Each row is a point. A path goes straight from each point to the next, and from the last back to the first. The post is the endless flat space through its rows: a point in 2 columns, a line in 3, a plane in 4, and so on, so that a path can go around it. How many times does the path go around the post? Going back the other way cancels.

Post (1 x 2)
array([[-0.03, -0.11]])
Path (14 x 2)
array([[ 0.38, -0.17],
       [ 0.01, -0.29],
       [-0.28, -0.40],
       [-0.48, -0.10],
       [-0.28,  0.02],
       [-0.15, -0.21],
       [-0.04, -0.37],
       [ 0.22, -0.26],
       [ 0.28, -0.47],
       [-0.12, -0.25],
       [-0.49, -0.18],
       [-0.43, -0.24],
       [-0.05, -0.25],
       [ 0.23, -0.31]])
Times around: 0

Post (7 x 8)
array([[-0.22,  0.01, -0.14,  0.80, -0.35,  0.19,  0.55, -0.35],
       [ 0.29,  0.07, -0.34,  0.20, -0.14, -0.10, -0.50,  0.46],
       [-0.08, -0.23,  0.10, -0.24, -0.23,  0.43,  0.21,  0.14],
       [ 0.28,  0.25, -0.38, -0.12,  0.32, -0.17,  0.04,  0.36],
       [-0.04, -0.05,  1.04, -0.09, -0.05,  0.22,  0.08,  0.32],
       [ 0.19,  0.10, -0.23, -0.19, -0.27, -0.42, -0.04,  0.32],
       [-0.13,  0.20, -0.03, -0.05,  0.18,  0.13,  0.46, -0.87]])
Path (14 x 8)
array([[ 0.50,  0.05,  0.15,  0.40,  0.23,  0.08,  0.29, -0.08],
       [ 0.23,  0.30, -0.03, -0.03, -0.25,  0.08,  0.69,  0.14],
       [-0.04,  0.61,  0.16,  0.07, -0.25, -0.07,  0.32, -0.17],
       [-0.25,  0.28, -0.07, -0.20,  0.10,  0.10, -0.38,  0.04],
       [-0.34, -0.40,  0.17, -0.20, -0.43, -0.26, -0.15, -0.08],
       [ 0.34, -0.26,  0.25,  0.23, -0.26, -0.16,  0.17,  0.46],
       [ 0.39,  0.24, -0.02, -0.24,  0.17, -0.21,  0.27,  0.17],
       [ 0.12,  0.40,  0.02, -0.06, -0.38, -0.10,  0.05, -0.38],
       [ 0.22,  0.57, -0.08,  0.14,  0.08,  0.14,  0.14,  0.09],
       [ 0.18,  0.33, -0.17,  0.24, -0.39,  0.35,  0.19, -0.12],
       [ 0.10,  0.32,  0.26, -0.11,  0.09, -0.12, -0.23,  0.39],
       [-0.30,  0.00,  0.21,  0.00,  0.05,  0.20,  0.33,  0.24],
       [-0.03, -0.05,  0.10,  0.22, -0.17, -0.25,  0.35,  0.00],
       [ 0.10,  0.11,  0.11,  0.09,  0.27, -0.28,  0.05, -0.25]])
Times around: 2

Post (13 x 14)
array([[ 0.03,  0.40, -0.19, -0.17, -0.13, -0.23, -0.31, -0.23, -0.41,
         0.36, -0.31, -0.37, -0.40,  0.37],
       [ 0.03, -0.26, -0.24,  0.26, -0.18,  0.14,  0.61, -0.12,  0.00,
        -0.22,  0.37, -0.05,  0.15, -0.40],
       [ 0.06, -0.42, -0.57,  0.27,  0.15,  0.55,  0.33,  0.19, -0.22,
        -0.21,  0.11,  0.39,  0.37, -0.60],
       [-0.08, -0.26,  0.09, -0.11,  0.23, -0.03,  0.40,  0.50, -0.27,
        -0.19,  0.29,  0.30,  0.39, -0.27],
       [-0.02,  0.32,  0.17, -0.54, -0.45, -0.05, -0.51, -0.20, -0.38,
        -0.31, -0.15, -0.08, -0.15,  0.15],
       [ 0.26, -0.17, -0.35, -0.02,  0.00,  0.12, -0.32,  0.26,  0.38,
        -0.04, -0.10, -0.38,  0.05,  0.13],
       [-0.12, -0.23,  0.14,  0.12,  0.15,  0.22,  0.08, -0.01, -0.35,
         0.00,  0.06, -0.03,  0.19, -0.91],
       [ 0.08, -0.18, -0.14,  0.41,  0.07,  0.08, -0.14,  0.22, -0.07,
        -0.40, -0.31, -0.25, -0.47,  0.09],
       [ 0.01,  0.56,  0.29, -0.34,  0.30, -0.02, -0.23, -0.60, -0.22,
         0.08,  0.03,  0.21, -0.34,  0.11],
       [-0.09, -0.28, -0.11,  0.49, -0.11, -0.28,  0.05,  0.03, -0.17,
        -0.34,  0.10,  0.47,  0.54, -0.72],
       [ 0.15,  0.14, -0.54, -0.26, -0.05, -0.25, -0.44,  0.16,  0.11,
        -0.06, -0.10, -0.27, -0.81, -0.06],
       [ 0.26, -0.03, -0.08, -0.10, -0.35,  0.07, -0.10, -0.09,  0.18,
         0.34, -0.48,  0.01, -0.67,  0.06],
       [ 0.08,  0.37, -0.15,  0.17, -0.37,  0.21, -0.61,  0.10, -0.04,
         0.20,  0.09, -0.21, -0.71,  0.21]])
Path (16 x 14)
array([[-0.19,  0.00, -0.28,  0.24, -0.18,  0.21, -0.09, -0.23,  0.32,
         0.39,  0.09, -0.24, -0.03, -0.13],
       [-0.09, -0.15,  0.05,  0.05,  0.03,  0.17,  0.14, -0.22, -0.48,
         0.12, -0.37, -0.35, -0.42, -0.05],
       [-0.07, -0.14, -0.48,  0.33, -0.03,  0.20, -0.74,  0.13, -0.77,
         0.12, -0.26, -0.05, -0.72, -0.21],
       [ 0.11,  0.27,  0.12, -0.41,  0.08, -0.13, -0.35, -0.06, -0.47,
         0.46, -0.11,  0.11, -0.23, -0.58],
       [ 0.27,  0.21, -0.09, -0.05,  0.04,  0.19, -0.12, -0.02, -0.13,
        -0.28, -0.23,  0.04, -0.25, -0.20],
       [-0.06,  0.16,  0.32, -0.04, -0.01,  0.33, -0.03,  0.16, -0.06,
        -0.22, -0.52, -0.07, -0.24, -0.03],
       [-0.24,  0.12, -0.50,  0.45,  0.18,  0.01, -0.53,  0.15,  0.23,
        -0.25, -0.18, -0.36, -0.27, -0.18],
       [ 0.16,  0.15, -0.42,  0.26, -0.22,  0.30, -0.07,  0.17, -0.01,
        -0.35,  0.13, -0.23, -0.12,  0.06],
       [ 0.15, -0.16,  0.15,  0.05, -0.03, -0.51,  0.24,  0.18, -0.06,
         0.01, -0.27,  0.17, -0.47, -0.41],
       [ 0.13, -0.02, -0.22,  0.22, -0.06,  0.07, -0.07,  0.22, -0.34,
        -0.09,  0.08,  0.29, -0.57,  0.12],
       [ 0.07, -0.34, -0.44, -0.02,  0.08, -0.12, -0.64,  0.27,  0.09,
        -0.12, -0.19,  0.14, -0.36, -0.31],
       [-0.12, -0.21, -0.33,  0.23, -0.09,  0.33, -0.45,  0.34, -0.13,
        -0.12, -0.08, -0.20, -0.22, -0.09],
       [-0.33,  0.26, -0.24, -0.03, -0.30,  0.16, -0.14,  0.46, -0.19,
        -0.27,  0.16, -0.09, -0.34, -0.19],
       [ 0.18, -0.02, -0.03, -0.05, -0.21,  0.00,  0.50,  0.21, -0.02,
         0.13, -0.12,  0.14, -0.17, -0.15],
       [ 0.22,  0.18, -0.37,  0.13, -0.32,  0.04,  0.31, -0.16, -0.16,
        -0.36,  0.12, -0.13,  0.04, -0.39],
       [-0.03,  0.30, -0.13,  0.30,  0.13,  0.41, -0.16,  0.20,  0.21,
        -0.32,  0.07, -0.15, -0.08, -0.43]])
Times around: 0

Post (17 x 18)
array([[-0.01,  0.39, -0.02, -0.07, -0.39,  0.07, -0.28,  0.73, -0.39,
         0.70, -0.13, -0.35, -0.07, -0.32,  0.16, -0.63, -0.14,  0.23],
       [-0.21, -0.29,  0.09,  0.14, -0.15, -0.40, -0.12,  0.30, -0.40,
        -0.38, -0.26,  0.12,  0.00, -0.25, -0.17,  0.24, -0.24,  0.49],
       [-0.18,  0.27,  0.15,  0.38,  0.58,  0.40, -0.03, -0.19, -0.01,
         0.16,  0.13,  0.09,  0.03, -0.13,  0.17,  0.04,  0.25,  0.03],
       [-0.24,  0.13, -0.36,  0.28,  0.04,  0.15, -0.21,  0.04,  0.00,
        -0.07,  0.12, -0.37, -0.53,  0.17, -0.14,  0.46, -0.21, -0.14],
       [ 0.03, -0.16, -0.32, -0.11, -0.05,  0.02, -0.17,  0.11, -0.08,
         0.11,  0.09,  0.02, -0.27, -0.38,  0.48, -0.10,  0.54, -0.09],
       [ 0.07,  0.03,  0.28, -0.09,  0.14, -0.04, -0.17,  0.28, -0.47,
        -0.20,  0.37,  0.25,  0.09,  0.17,  0.07,  0.26,  0.04,  0.19],
       [ 0.20, -0.06, -0.25,  0.21, -0.01,  0.12, -0.06, -0.03, -0.17,
        -0.15, -0.21,  0.28,  0.52,  0.16, -0.45,  0.06,  0.33, -0.26],
       [ 0.06, -0.07, -0.49,  0.08,  0.27, -0.12,  0.34,  0.34,  0.15,
         0.38,  0.24, -0.07, -0.25,  0.43,  0.20, -0.32,  0.44,  0.39],
       [-0.12, -0.04,  0.13,  0.15,  0.25,  0.22,  0.15,  0.01, -0.31,
        -0.31,  0.11,  0.33,  0.11,  0.45, -0.01,  0.04,  0.48,  0.05],
       [-0.11,  0.14,  0.31, -0.25, -0.22,  0.00, -0.12,  0.42, -0.09,
         0.04, -0.19,  0.17, -0.20, -0.04, -0.42,  0.17, -0.09,  0.44],
       [ 0.19,  0.38, -0.26,  0.06,  0.26,  0.61, -0.47,  0.30,  0.10,
        -0.18, -0.59,  0.31, -0.12, -0.36,  0.22, -0.13,  0.39,  0.41],
       [ 0.03,  0.11,  0.15,  0.10, -0.10, -0.12, -0.29, -0.18,  0.05,
         0.02,  0.16, -0.10, -0.01,  0.27,  0.25, -0.34,  0.41,  0.16],
       [ 0.20, -0.36,  0.43, -0.24, -0.07,  0.13, -0.13, -0.11, -0.05,
        -0.18,  0.16, -0.05,  0.08, -0.22,  0.04, -0.56, -0.50, -0.74],
       [ 0.00, -0.20,  0.11,  0.17, -0.06,  0.49, -0.12,  0.14, -0.13,
        -0.02,  0.15,  0.16,  0.05, -0.05, -0.27,  0.03,  0.11,  0.20],
       [ 0.26,  0.28,  0.13,  0.01, -0.16,  0.16,  0.36,  0.01, -0.34,
         0.32,  0.17,  0.12,  0.03,  0.37, -0.07,  0.31,  0.00,  0.39],
       [ 0.07, -0.02,  0.24,  0.31,  0.01, -0.22,  0.20,  0.49,  0.00,
         0.03, -0.06, -0.29, -0.21,  0.28,  0.08,  0.04,  0.48,  0.48],
       [-0.06,  0.18,  0.36, -0.07,  0.19,  0.53,  0.09, -0.01,  0.22,
        -0.10,  0.36,  0.09,  0.47,  0.01,  0.34, -0.33,  0.01, -0.12]])
Path (20 x 18)
array([[-0.30,  0.06,  0.10,  0.12,  0.24,  0.09, -0.43, -0.08, -0.02,
         0.13,  0.10,  0.09, -0.21, -0.05,  0.29,  0.22, -0.02,  0.86],
       [ 0.14, -0.18,  0.19,  0.06,  0.21,  0.22, -0.14,  0.23, -0.19,
        -0.26, -0.51, -0.22,  0.02,  0.14,  0.33, -0.41,  0.19,  0.16],
       [ 0.00, -0.11, -0.15, -0.39, -0.14, -0.11,  0.10,  0.29, -0.45,
         0.48,  0.22, -0.07, -0.27, -0.31,  0.27, -0.07,  0.27,  0.50],
       [-0.34, -0.11, -0.36,  0.30,  0.30, -0.03, -0.20,  0.32, -0.46,
         0.28,  0.07, -0.29,  0.26, -0.18,  0.35, -0.40,  0.51,  0.07],
       [ 0.03,  0.23,  0.53, -0.10, -0.17,  0.23, -0.12,  0.46,  0.04,
         0.12,  0.11, -0.23, -0.21,  0.11, -0.36,  0.75,  0.16,  0.05],
       [ 0.28,  0.22, -0.40, -0.04, -0.25, -0.07, -0.52,  0.24,  0.01,
         0.36, -0.17,  0.09, -0.12,  0.16,  0.15, -0.24, -0.04,  0.17],
       [-0.36,  0.58,  0.36,  0.25, -0.08,  0.81,  0.16,  0.15, -0.43,
         0.22,  0.52, -0.06,  0.12,  0.23, -0.32,  0.49, -0.36, -0.32],
       [-0.44,  0.21, -0.18,  0.60,  0.61,  0.00, -0.60,  0.61, -0.25,
        -0.50,  0.04,  0.11,  0.10,  0.55, -0.26, -0.09,  0.49,  0.07],
       [ 0.58,  0.63,  0.21, -0.34,  0.15, -0.51, -0.10,  0.12, -0.08,
         0.52, -0.34,  0.27, -0.27,  0.24,  0.33, -0.31, -0.12,  0.17],
       [ 0.16,  0.32,  0.18, -0.22, -0.48,  0.47, -0.05,  0.32, -0.02,
         0.03, -0.10, -0.08, -0.14, -0.20,  0.41,  0.27,  0.25,  0.14],
       [ 0.47,  0.13, -0.15,  0.22, -0.09,  0.16,  0.06,  0.07,  0.25,
        -0.14,  0.56,  0.15, -0.30,  0.42,  0.39,  0.05,  0.17,  0.24],
       [ 0.10, -0.01, -0.65,  0.35, -0.07,  0.18,  0.19, -0.25,  0.25,
        -0.01,  0.04,  0.11, -0.18,  0.31, -0.15, -0.03, -0.12,  0.33],
       [ 0.19, -0.16, -0.12,  0.44,  0.01, -0.24, -0.21,  0.22, -0.49,
         0.22,  0.10,  0.13,  0.06,  0.03,  0.15, -0.24,  0.67, -0.04],
       [ 0.06,  0.39,  0.12, -0.56,  0.08,  0.40, -0.03,  0.43, -0.15,
         0.12, -0.01,  0.26, -0.02,  0.05,  0.15,  0.06, -0.10, -0.16],
       [-0.51, -0.11,  0.02, -0.15,  0.72,  0.35,  0.24,  0.50, -0.02,
        -0.06,  0.20,  0.28, -0.02,  0.25,  0.07, -0.19,  0.05,  0.62],
       [-0.49, -0.07, -0.05, -0.23,  0.29, -0.08,  0.14,  0.53,  0.10,
        -0.17, -0.25, -0.16, -0.28, -0.38, -0.27, -0.15, -0.14,  0.09],
       [-0.36, -0.13, -0.03,  0.26, -0.12,  0.27, -0.43,  0.40,  0.16,
        -0.29, -0.03, -0.06, -0.31, -0.36, -0.33, -0.16,  0.11,  0.26],
       [ 0.48,  0.40,  0.19,  0.02, -0.16, -0.14, -0.11,  0.31, -0.26,
         0.37, -0.19,  0.11, -0.26,  0.16, -0.27, -0.02,  0.45,  0.21],
       [-0.10, -0.09, -0.32, -0.82, -0.04,  0.23, -0.49,  0.29, -0.01,
        -0.40,  0.57,  0.20, -0.53, -0.17,  0.37,  0.34,  0.00,  0.25],
       [-0.43, -0.02,  0.09, -0.06, -0.12, -0.11,  0.03, -0.09,  0.13,
         0.14,  0.22, -0.41,  0.07,  0.09, -0.30,  0.61, -0.07, -0.07]])
Times around: 0
